Each row of a before or after table is a point. One or more steps were done to the points. Then noise was added and the rows were shuffled. The steps act on how far a point lies along the listed directions, d1 being the first. What was done? A step turns or swaps two directions, mirrors them in a line or flattens them onto one, adds a multiple of one to another, or multiplies one. Angles are multiples of 10 degrees, from the lower direction toward the higher: turns from -170 to 170, lines from 10 to 170 but not 90. Use the fewest steps. Two steps may share a direction if one is a turn and the other turns, adds or multiplies; they go together, in the order done. Otherwise the lowest direction goes first.

Directions:
(1): .28 .28
(2): -.28 .28
Before (12 x 2):
-.29 -.29

.19 -.18

.03 -.26

-.09 .17

-.24 .29

-.20 -.20

.07 .33

-.17 .34

-.26 -.23

-.06 .14

-.17 -.22

-.15 -.22
After, 12 rows:
.05 .12

.03 .14

-.36 -.39

-.49 -.48

.35 .46

-.17 -.30

.08 -.07

-.40 -.40

.08 .27

-.05 .16

-.58 -.59

-.38 -.40
Steps: multiply d1 by 2; multiply d2 by 0.4

Directions:
(1): .18 -.10 .12 .51
(2): -.40 -.32 -.18 .12
(3): -.34 .26 .35 .09
(4): .07 -.36 .38 -.18
Before (11 x 4):
-.25 .48 -.09 .39

.33 -.38 -.20 .06

-.16 .05 -.11 .02

.08 -.36 -.03 .37

-.02 -.58 -.16 .03

.15 -.47 .15 -.08

-.08 -.44 -.07 .32

-.05 -.44 .09 -.16

-.10 .00 .07 -.03

-.15 .36 -.18 -.53

-.15 .63 .15 -.36
After, 11 rows:
-.04 .41 .09 -.04

-.14 -.53 .08 -.03

-.11 -.02 .06 -.03

-.29 .48 -.21 .14

.12 -.50 .13 -.07

.05 .77 .34 -.15

-.28 -.57 -.26 .13

-.20 -.71 -.22 .11

-.04 -.43 -.22 .09

-.21 .01 -.12 .08

.29 -.40 -.20 .04
Steps: flatten d1 and d3 onto the line at 110 degrees; multiply d2 by 1.6

Directions:
(1): .17 .23 .48 .33 .36 -.08 -.27 .23 -.16
(2): -.04 -.17 .12 -.20 .31 -.54 .47 .08 -.07
(3): .20 .12 -.02 .02 -.47 -.34 -.08 -.11 -.55
(4): .24 .07 -.33 -.42 .39 -.10 -.40 -.16 -.09
(5): -.13 .55 -.01 -.37 -.03 .22 .21 .36 -.16
Before, 10 rows:
.04 .17 -.18 -.38 .25 .03 .20 .03 -.12

.09 .37 -.28 -.48 -.44 -.08 -.32 -.04 -.57

-.40 -.08 .20 .23 -.13 .31 .10 .04 .13

-.14 .18 -.08 -.44 .21 .10 -.14 .23 .02

-.14 .15 -.15 -.16 -.79 .20 .38 .25 -.22

.07 .40 -.29 -.26 .32 .15 -.24 .20 -.05

-.12 .37 -.31 -.30 -.16 .29 .04 -.03 .06

.18 -.30 -.20 .21 .35 .08 -.28 -.43 .27

.14 .80 .47 .18 .94 -.18 -.09 .39 -.24

.06 .14 -.22 -.38 .12 .03 .32 .21 -.13
After:
.03 .24 .33 -.08 -.15 -.28 .41 .50 -.43

.07 .31 -.02 -.47 -.20 -.46 .00 .10 -.63

-.08 .35 .06 -.27 .27 -.21 .31 .17 -.08

.12 -.40 -.16 .15 .37 -.10 -.03 -.41 .27

.17 .34 .05 -.07 .20 .20 -.01 .33 -.20

-.38 -.15 .15 .06 .04 .07 .25 .02 .10

-.22 .55 -.76 -.20 -.39 .87 -.18 -.25 .22

.10 .32 .01 -.11 .26 .21 -.05 .12 -.16

-.05 .27 -.38 -.35 .18 .07 .05 .17 .01

-.16 .18 -.03 -.36 .17 .13 -.12 .27 .02
Steps: turn d1 and d2 by -140 degrees; multiply d4 by 0.7

Directions:
(1): .05 .16 -.02 .38 -.05 .00 .29 -.65 -.16 -.18 -.39 -.25 -.36 .13
(2): -.25 .09 -.07 .22 -.05 .51 -.39 .25 .12 .08 .13 -.32 -.39 .45
(3): -.15 -.17 .05 -.25 -.02 .25 .29 .07 -.60 .15 .28 -.10 -.44 -.39
(4): .27 -.35 .61 .19 .21 .33 .03 .06 -.02 .04 -.15 -.43 .35 -.10
Before (11 x 14):
.23 -.24 .28 -.04 -.04 -.06 .04 .13 -.03 -.04 -.21 .11 .42 -.06

.10 .02 .01 -.03 -.02 .12 -.03 .21 -.20 .14 .11 .02 .00 -.16

.02 .01 .04 .35 -.04 .44 -.24 -.03 .22 -.02 -.18 -.47 -.39 .38

-.19 .04 -.20 -.13 -.04 -.15 -.09 .02 -.13 -.20 .08 .17 -.09 -.06

.11 .05 .18 .41 -.11 -.12 .36 -.64 .08 -.18 -.48 -.06 .01 .01

.07 .18 -.27 .01 -.18 -.13 .30 -.36 -.25 .10 -.20 .18 .01 -.19

-.06 -.15 .06 -.03 -.03 .94 -.13 .41 -.34 .15 .27 -.48 -.57 .19

.02 .08 -.08 .13 -.03 .00 -.32 .12 .35 -.02 .02 .12 .11 .26

-.12 .30 -.03 .78 .04 .06 -.02 -.75 .04 -.22 -.40 -.37 -.33 .52

.26 .10 -.14 -.06 .13 -.14 -.09 -.05 .22 -.18 -.16 .26 .19 .29

-.10 .14 -.27 .04 -.14 -.36 .17 -.14 .07 -.04 -.03 .14 -.18 .05
After, 11 rows:
-.09 .01 -.07 .01 -.24 .15 .15 -.10 -.40 -.03 -.13 .00 -.40 .07

.04 -.22 -.09 -.50 -.01 -.10 -.07 .52 .08 .16 .32 .29 .15 -.35

-.04 -.02 .03 .12 .05 -.09 -.19 -.05 .10 -.27 -.16 -.04 .15 .14

.24 .09 -.05 .16 -.08 -.11 .18 -.35 .01 .04 -.37 .07 .38 -.09

.09 .20 -.37 -.12 .02 -.08 -.01 -.14 .00 -.16 -.06 .30 -.21 .25

.28 -.42 .37 -.35 .16 .60 -.20 .80 -.06 .21 .34 -.16 .39 -.16

.15 .04 .10 .17 .02 .22 -.08 .12 -.13 .10 -.01 -.12 .00 -.01

-.03 -.07 -.13 -.43 .12 -.73 .17 .05 -.10 .03 .30 .71 .53 -.52

.07 .04 -.05 .18 -.05 -.36 .09 -.08 .29 -.07 -.17 .08 .17 .12

-.12 .14 -.28 -.06 -.11 -.03 -.23 .15 .14 .02 .21 .26 -.16 .13

.03 -.03 -.02 -.16 -.13 -.44 .49 -.33 -.13 -.05 -.11 .43 .10 -.47
Steps: mirror d1 and d2 in the line at 130 degrees; swap d3 and d4

Directions:
(1): .25 .16 .09 .09 .29 -.23 -.01 .45 -.31 .08 -.33 .16 .30 -.33 -.09 -.05
 -.18 .11 -.65 .45
(2): -.08 .21 -.46 .16 -.15 -.16 .09 -.02 .00 .27 .59 .33 .07 .04 -.62 .09
 -.20 -.45 .00 .24
(3): -.06 -.11 .13 .12 -.11 -.16 .33 -.01 .35 -.32 -.24 .42 .23 -.30 -.02 .48
 .56 -.41 -.14 -.19
(4): -.14 .09 -.03 .08 .15 -.02 .17 .02 -.72 .02 .14 -.12 -.48 .04 -.18 -.19
 .64 -.08 -.32 -.33
(5): .02 -.23 -.15 .13 .53 .32 -.14 .24 .51 .15 -.17 .34 -.51 -.16 -.10 -.44
 -.06 -.24 -.05 -.15
Before:
-.22 -.13 -.01 -.24 -.16 .32 .06 -.41 .13 -.29 .32 -.26 -.40 .49 .18
 -.06 .54 -.02 .51 -.88

.13 .18 .24 -.08 -.02 -.24 -.17 -.01 -.36 -.03 -.11 -.34 .33 -.06 .19
 .07 -.06 .24 -.19 .22

-.16 .12 .33 -.15 -.52 -.31 .21 -.30 -.91 -.30 .04 -.58 .39 .12 .20 .49
 .38 .37 .02 -.08

.17 .08 .30 -.08 .03 -.08 -.13 .37 .17 -.11 -.38 -.02 .07 -.17 .22 .03
 -.20 .29 -.27 .07

.06 .08 .03 -.10 -.18 .00 -.08 -.16 -.31 .08 .14 -.23 .16 .05 -.02 -.04
 -.39 .45 -.04 .34

-.10 .00 .14 -.03 -.02 .11 .06 .01 -.31 -.06 .06 -.15 -.11 .20 .06 -.03
 .31 .24 .14 -.32

.04 .07 .28 -.11 .18 -.06 -.14 .39 -.47 -.07 -.20 -.21 -.19 -.21 .11
 -.16 .05 .26 -.48 -.08

-.10 .43 -.46 .03 .14 -.13 .12 .06 -.51 .40 .65 -.04 -.19 .12 -.57 -.48
 -.24 -.22 -.12 .28

-.06 -.04 .12 .18 .16 -.06 -.13 .28 .22 .06 -.19 .03 .25 -.11 .02 .20
 -.29 .00 -.18 .41

.09 .12 .07 .01 .05 -.20 .04 .04 .12 .01 -.18 .21 -.04 -.23 .03 .09 -.22
 .17 -.11 .30
After:
-.15 -.08 -.11 .25 .62 .09 .11 .34 -.58 .13 -.08 .18 -.72 -.26 -.41 -.42
 .53 -.26 -.55 -.29

-.27 .12 -.03 -.28 -.19 .17 .07 -.46 -.27 -.02 .41 -.64 -.34 .47 .22
 -.35 .09 .22 .61 -.34

.33 -.05 .75 -.32 .39 .03 -.06 .36 -.49 -.52 -.95 -.44 .22 -.11 .82 -.13
 .42 .79 -.61 -.30

-.25 -.04 -.23 .25 -.01 .02 -.08 .04 .42 .21 .33 .17 .03 .08 -.31 .22
 -.28 -.37 .17 .25

.01 .29 -.31 .13 -.17 -.20 -.02 .28 .25 .24 .41 .39 .03 -.07 -.55 .11
 -.40 -.32 -.16 .26

-.03 -.07 -.21 .05 .18 .25 -.12 -.07 -.04 .25 .26 .04 -.43 .03 -.28 -.40
 -.25 .11 -.02 .08

-.06 .14 -.21 .07 -.09 -.14 .08 -.14 .29 .12 .24 .33 -.20 -.07 -.25 .12
 -.23 -.12 .16 .21

-.13 .36 -.32 .05 -.25 -.28 .00 .17 -.45 .24 .72 .11 -.01 -.03 -.67 .09
 -.21 -.31 -.26 .18

.03 .08 .17 .03 .15 .00 .05 .26 -.47 -.01 -.11 -.04 .04 .00 -.01 -.08
 .21 .27 -.22 -.07

-.04 .16 -.35 .19 .25 -.07 -.16 .06 -.07 .33 .43 .17 -.26 -.06 -.50 -.27
 -.06 -.43 -.16 .09
Steps: turn d1 and d2 by 110 degrees; multiply d2 by 1.6; mirror d4 and d5 in the line at 160 degrees

Directions:
(1): -.35 -.39 .17 -.06 .37 .23 -.24 .25 -.11 .20 -.38 .14 -.50 -.04 .13 .18
 -.15 -.15 .42 .27 .62 .20 .34 -.33 -.24 .01 -.24 -.73 -.07 -.12 .54
 -.49 -.32 .27 .06 -.22 -.06 -.10 -.16 -.20 .03 -.24 -.25 .15 -.07 -.01
 .03 .21
(2): .39 .00 .27 .43 .32 -.25 -.34 -.11 -.06 .47 .09 -.18 .57 .37 -.14 -.03
 .10 .25 .01 .50 .03 .16 .15 -.16 -.09 .09 -.02 -.17 -.09 -.13 -.24 .47
 .02 .29 -.33 -.03 .03 .01 -.11 -.71 -.67 -.31 .17 -.04 .45 -.12 .14 .16
Before:
-.31 -.13 -.12 -.12 .00 .08 -.06 .08 .04 -.05 -.14 .01 -.16 -.06 -.01
 .15 -.01 -.15 .08 -.17 .25 .13 .17 -.02 .13 .01 .02 -.15 .04 .08 .26
 -.18 -.14 .09 .18 -.02 -.06 .25 -.05 .14 .29 .00 -.25 .10 -.11 .05 -.03
 -.02

-.21 -.23 .14 -.20 .24 .30 -.08 .32 .05 -.19 -.30 .18 -.39 -.19 .22 .18
 -.12 -.23 .12 -.05 .39 .07 .14 -.12 -.08 .02 -.20 -.14 .03 .02 .12 -.38
 -.03 .03 .11 -.12 -.01 -.10 -.09 .02 .17 -.11 -.28 -.03 -.26 -.05 .05
 .06

-.61 -.18 -.17 -.53 -.09 .31 .32 .17 -.07 -.42 -.16 .30 -.68 -.47 -.10
 .13 -.19 -.35 -.04 -.34 .14 -.13 -.02 .06 -.01 -.15 -.18 -.02 .02 .00
 .44 -.51 -.13 -.43 .34 .11 .00 .08 .19 .72 .71 .16 -.19 .21 -.46 .11
 .01 -.18

-.46 -.27 -.12 -.43 -.10 .34 .14 .12 .02 -.37 -.07 .32 -.55 -.43 .21 .10
 -.10 -.34 .19 -.43 .16 -.04 -.05 .11 .09 -.11 -.05 -.26 .02 .04 .44
 -.59 -.28 -.19 .13 -.06 .01 -.03 .07 .47 .68 .23 -.39 .09 -.34 .08 -.15
 -.05

.02 .53 -.41 -.30 -.49 .00 .55 -.19 .03 -.53 .24 -.06 .22 -.18 -.10 -.22
 .25 -.07 -.47 -.56 -.63 -.27 -.50 .45 .41 -.11 .35 .89 .21 .12 -.54 .15
 .26 -.51 .15 .30 .12 .13 .19 .64 .42 .46 .17 -.03 -.33 .10 -.18 -.23

-.10 -.09 .09 .04 .15 -.04 -.13 .04 -.27 .31 -.07 .05 .20 .03 -.09 .07
 .10 .08 .10 .23 .15 -.10 .01 .00 -.08 .09 -.02 -.22 -.15 .01 .15 .05
 -.10 .20 .02 -.10 -.04 -.18 -.14 -.19 -.15 -.14 -.07 -.20 .19 .09 -.03
 .22

-.18 .32 -.48 -.34 -.61 .22 .58 .05 .27 -.66 .20 .05 -.28 -.28 .07 -.14
 -.03 -.01 -.20 -.57 -.47 -.24 -.45 .41 .29 -.10 .13 .70 .12 .24 -.24
 -.03 .30 -.66 .26 .09 -.02 .22 .29 .86 .68 .47 .05 -.13 -.16 .05 -.16
 -.32

.01 .22 -.12 .06 .10 .00 -.01 .01 -.03 -.13 .04 -.10 .12 -.02 -.07 -.06
 .06 .10 -.07 .05 -.08 -.01 -.06 .02 -.05 .00 .18 .10 -.13 -.05 -.05 .15
 .19 -.08 -.05 .13 .02 .08 .13 -.06 -.16 .05 .04 -.03 .17 -.02 .13 -.10

-.35 -.14 -.25 -.62 -.10 .36 .24 .20 .07 -.48 -.09 .24 -.90 -.32 .16 .20
 -.23 -.42 .17 -.38 .20 -.15 -.08 .08 .18 -.12 -.12 -.13 .11 -.07 .36
 -.70 -.18 -.24 .50 .05 .08 -.09 .13 .76 .59 .10 -.34 -.07 -.38 .13 .09
 .05

.15 .02 .05 .01 .16 -.12 .14 -.08 -.07 .15 .16 -.31 .29 .09 -.02 -.05
 .06 -.02 -.03 .19 -.02 .18 .03 .01 -.04 .01 .11 .04 -.02 -.11 -.02 .20
 .10 .06 -.11 .15 .03 -.05 .02 -.27 -.29 -.18 .03 -.18 .15 -.06 .05 .04

.28 -.16 .32 .21 .34 -.22 -.42 .02 .02 .44 .07 -.30 .61 .42 .02 .02 .09
 .09 .06 .34 .07 .21 .08 -.13 -.23 .00 -.03 -.05 -.26 -.16 -.13 .28 .03
 .27 -.17 -.12 .05 .18 -.20 -.65 -.50 -.14 .04 .05 .44 -.02 .15 .13
After (11 x 48):
-.14 .47 -.43 -.41 -.47 .06 .59 -.15 .04 -.60 .20 -.02 .02 -.28 -.07
 -.22 .20 -.13 -.41 -.59 -.56 -.27 -.53 .42 .42 -.14 .27 .83 .27 .17
 -.43 -.05 .22 -.52 .16 .28 .11 .09 .16 .74 .51 .48 .09 -.04 -.40 .10
 -.18 -.24

-.45 -.33 -.07 -.40 -.04 .34 .11 .12 .01 -.27 -.11 .32 -.57 -.39 .26 .13
 -.12 -.33 .26 -.35 .22 .01 .02 .06 .00 -.12 -.08 -.37 .01 .02 .46 -.65
 -.30 -.13 .12 -.09 -.01 -.03 .03 .37 .64 .18 -.40 .09 -.28 .08 -.14 .01

-.32 -.16 -.11 -.09 .04 .07 -.07 .11 .01 -.01 -.12 .05 -.18 -.03 -.03
 .15 .02 -.15 .09 -.13 .25 .17 .17 -.03 .07 .03 .00 -.22 .07 .07 .26
 -.20 -.12 .08 .13 -.06 -.06 .23 -.05 .11 .27 -.05 -.22 .11 -.09 .07
 -.06 .02

.35 -.11 .28 .23 .32 -.28 -.36 .01 .03 .40 .12 -.35 .67 .39 -.01 .00 .11
 .10 .01 .30 -.03 .18 .03 -.07 -.19 -.02 .03 .01 -.27 -.14 -.16 .35 .10
 .21 -.15 -.08 .07 .21 -.17 -.63 -.49 -.14 .07 .06 .43 -.02 .17 .08

-.38 -.24 -.22 -.60 -.05 .39 .17 .25 .04 -.41 -.12 .26 -.90 -.32 .18 .20
 -.26 -.42 .20 -.29 .33 -.09 -.04 -.01 .11 -.11 -.16 -.26 .06 -.10 .48
 -.70 -.22 -.17 .47 .04 .08 -.13 .10 .70 .55 .02 -.40 -.06 -.39 .10 .12
 .09

-.02 .24 -.17 .05 .10 -.02 .03 .06 .00 -.16 .07 -.10 .07 -.01 -.05 -.06
 .06 .07 -.07 .07 -.12 -.01 -.07 .01 -.03 -.01 .15 .12 -.07 -.05 -.07
 .14 .19 -.08 -.04 .15 .01 .08 .15 -.02 -.11 .06 .05 -.01 .14 -.05 .12
 -.14

-.27 .24 -.50 -.41 -.55 .26 .55 .12 .28 -.71 .14 .09 -.47 -.35 .13 -.11
 -.06 -.08 -.12 -.61 -.36 -.26 -.42 .38 .27 -.06 .10 .61 .15 .28 -.10
 -.19 .24 -.65 .32 .06 -.01 .26 .28 .95 .75 .45 -.01 -.10 -.22 .05 -.18
 -.32

-.08 -.05 .09 .05 .13 -.04 -.16 .01 -.27 .32 -.06 .08 .26 .02 -.07 .06
 .08 .08 .09 .22 .12 -.07 .00 .01 -.07 .10 -.01 -.19 -.15 -.03 .13 .09
 -.07 .20 -.01 -.06 -.03 -.15 -.15 -.19 -.19 -.17 -.07 -.20 .23 .08 .00
 .22

-.61 -.23 -.15 -.53 .01 .30 .27 .22 -.08 -.32 -.21 .26 -.74 -.46 -.08
 .17 -.23 -.36 -.01 -.26 .28 -.08 .05 .00 -.07 -.15 -.21 -.16 .02 -.03
 .51 -.56 -.18 -.39 .34 .07 .01 .05 .15 .65 .67 .12 -.20 .24 -.46 .11
 -.01 -.08

-.21 -.23 .19 -.17 .28 .27 -.13 .35 .04 -.13 -.33 .21 -.37 -.15 .22 .17
 -.10 -.22 .13 -.03 .39 .10 .16 -.14 -.10 .07 -.19 -.22 .02 -.01 .11
 -.40 -.03 .10 .09 -.16 -.03 -.08 -.12 -.04 .09 -.11 -.31 -.04 -.20 -.06
 .06 .09

.11 .04 .02 -.03 .11 -.11 .20 -.13 -.06 .14 .21 -.32 .35 .08 -.02 -.10
 .05 -.02 -.06 .13 -.04 .18 -.03 .01 -.07 .03 .11 .06 .01 -.08 .01 .26
 .10 .07 -.13 .16 .02 -.03 .06 -.24 -.30 -.14 .04 -.21 .13 -.07 .05 .01
Steps: turn d1 and d2 by 10 degrees
